Each row is a point. A path goes straight from each point to the next, and from the last back to the first. The post is the endless flat space through its rows: a point in 2 columns, a line in 3, a plane in 4, and so on, so that a path can go around it. Count how often the path circles the post. Going back the other way cancels.

Post (1 x 2):
[[-0.40 -1.21]]
Path:
[[-1.89 -1.84]
 [-3.81  0.92]
 [ 1.23  1.86]
 [ 2.79 -1.55]
 [ 1.29 -3.10]
 [-1.16 -2.10]
 [-3.15 -0.81]
 [-1.54  1.24]
 [ 0.69  0.17]
 [ 1.02 -1.79]
 [ 0.11 -3.27]
 [-3.87 -2.35]
 [-4.06  0.81]
 [ 0.66  2.44]
 [ 0.85 -0.90]
 [ 2.19 -4.29]
 [ 2.86 -3.71]
 [ 0.83 -0.54]
 [-1.04  1.82]
 [-1.10 -0.31]
 [-0.13  0.19]
 [ 3.36 -0.88]
 [ 0.48 -4.54]
 [-2.93 -4.05]
 [-3.99  0.00]
 [-1.51  1.37]
 [ 3.01  1.22]
 [ 0.54 -1.89]
 [-0.35 -3.01]]
Times around: 4

Post:
[[ 3.52 -0.15  1.31  1.29 -3.07  1.67 -0.18  1.80]
 [ 0.30  0.26 -0.41 -1.14  0.97  1.32 -0.84 -2.54]
 [ 0.52 -1.63 -0.07  0.60  0.23  2.36  0.28 -1.08]
 [ 0.46  0.52 -2.37  0.30  4.93  2.38 -0.34 -2.56]
 [-1.42 -0.31  0.84  1.00 -2.99 -0.43  0.22  0.14]
 [ 1.27 -1.03 -1.48 -0.75 -0.28 -2.17  2.08 -1.06]
 [ 1.89 -0.32  1.80 -0.43 -1.74  1.53  0.51  2.55]]
Path (28 x 8):
[[-0.01  0.23 -0.99  2.14 -0.30  1.10  3.53  0.40]
 [-3.57  0.45 -0.13  2.24  1.15  1.16 -0.81 -4.02]
 [ 1.24 -0.75  2.00 -1.18 -2.36  1.39 -1.40 -0.36]
 [ 0.99 -0.08 -1.29 -0.54  0.14 -1.85 -1.29 -2.41]
 [-2.84 -1.49  1.17  0.46  0.06  1.41  0.17 -1.14]
 [ 1.26  0.54 -0.17  1.31  0.13 -1.24 -0.40  0.85]
 [ 0.26  0.39 -0.90  0.75 -1.06  0.88 -2.07 -2.34]
 [-0.95  2.01 -2.26  0.69 -1.32  0.14 -0.39 -1.65]
 [-0.96  1.82 -1.04 -2.00 -0.55 -2.69  2.31 -3.83]
 [ 3.73  0.18  0.10  3.76 -0.76  2.91  1.14 -1.89]
 [ 5.35 -1.67  1.16  1.48  0.26  7.72  0.22  0.42]
 [ 2.13 -0.56  1.15  2.11 -1.98  3.59 -0.44  3.62]
 [ 4.09  0.52 -0.60  0.03 -0.71  0.95 -0.67  2.83]
 [ 9.49  1.77  0.38 -1.60 -0.58  2.90 -0.28  2.81]
 [-0.35  2.43 -1.10  1.58  3.01  0.88  2.64 -0.62]
 [-1.63  2.73  0.06  2.72 -2.15 -2.47 -0.49 -1.96]
 [-0.84  0.52  0.30  2.34 -0.86 -1.76 -1.67  3.00]
 [ 1.54 -1.55 -0.08 -2.05  0.02  1.79  0.03 -0.91]
 [-0.87  0.41 -1.45  1.48  0.81  3.40  0.53 -1.13]
 [ 2.77  2.14  1.79  2.12 -2.51  1.26  0.24  1.89]
 [ 1.50 -0.42 -1.82  1.36  1.50 -0.52  1.26 -1.90]
 [ 1.60  0.62  0.14  2.25 -0.64 -0.83  0.36 -2.33]
 [ 1.01  3.36 -0.82 -0.88  3.78  1.26  0.94 -1.11]
 [ 4.68  0.95 -2.14  0.75 -1.16 -1.01  2.16  1.20]
 [ 3.98  4.80 -1.24 -2.33  1.43  0.41 -2.43 -0.43]
 [ 1.13 -0.78  0.39  0.65 -1.77  3.22 -0.23 -1.35]
 [ 2.11 -0.89  1.20  2.25 -1.79  1.28  1.36 -2.67]
 [ 3.78  1.65  0.64  1.00  2.79  3.65  2.35  1.43]]
Times around: 2
